Each row of a before or after table is a point. One or more steps were done to the points. Then noise was added and the rows were shuffled. The steps act on columns, c1 being the first. Name the steps. A step turns or swaps two columns, mirrors them in a line or flattens them onto one, adds a multiple of one to another, or multiplies or shifts one. Angles are multiples of 10 degrees, from the lower column toward the higher: turns from -170 to 170, lines from 10 to 170 but not 90. Use the fewest steps. Two steps may share a column if one is a turn and the other turns, adds or multiplies; they go together, in the order done. Otherwise the lowest column goes first.

Before (11 x 2)
[[ -7 -22]
 [-29 -38]
 [-10 -34]
 [  0   3]
 [-51  12]
 [ 32   0]
 [ 19 -46]
 [-27   3]
 [ -4  -5]
 [ 10   2]
 [-60  14]]
After (11 x 2)
[[  5   7]
 [ -4 -17]
 [ -8 -14]
 [-21 -41]
 [ -5  -8]
 [-12 -20]
 [ -3  -6]
 [  8  14]
 [-14 -29]
 [  3   4]
 [-17 -30]]
Steps: flatten c1 and c2 onto the line at 60 degrees

Before (14 x 8)
[[ 15   3 -16   6  -1  -9  14   3]
 [  3  14  18  18 -27   0  31  28]
 [  7  17 -12 -38  11 -26  29 -21]
 [ -7 -42 -22  18  -7  24  14  14]
 [ 27   5 -20 -31 -17  -5  -3   1]
 [-16 -40  12 -24 -15 -28 -23   7]
 [-29 -27 -25  14  13   6  16 -25]
 [-17  26  11 -37  -2 -32  21 -15]
 [-40 -17  -8 -17  20 -10  25   0]
 [ -5 -16  13  15   0  22 -21  15]
 [-27   7 -13 -49 -10  -5 -27 -34]
 [-29 -21  25 -35  -6 -28  35  16]
 [-16   3 -20  -2   7 -21 -21  27]
 [-23 -15   4 -11 -19 -10  18  -6]]
After (14 x 8)
[[-20  26 -14 -28  22  -1   6 -25]
 [-38  15  11 -48  -2 -16   0 -31]
 [ 24  22 -20  41 -19  -1 -17  41]
 [ 15  -2 -24  -7  22 -18   1  -7]
 [ 11   7  19   0  -7 -30 -38 -19]
 [-19  22   4 -17 -18 -21  -4   8]
 [-21 -36 -20  15  -7   3 -10   9]
 [-33  25  -6 -13 -20  16  -5   6]
 [-27  -5   6 -33  -4 -25   9  49]
 [-37  26  27 -63 -10 -16 -35  12]
 [  1   7 -17  20  21  -2  -9 -10]
 [-15  -8 -12 -35 -23 -14  43  -2]
 [-12  32 -29  39 -22  15  19  13]
 [ 16 -18  15   0 -10   9  -7  24]]
Steps: turn c5 and c6 by 70 degrees; turn c1 and c5 by 60 degrees; turn c7 and c8 by 120 degrees; turn c2 and c8 by -110 degrees; add -1 times c3 to c4
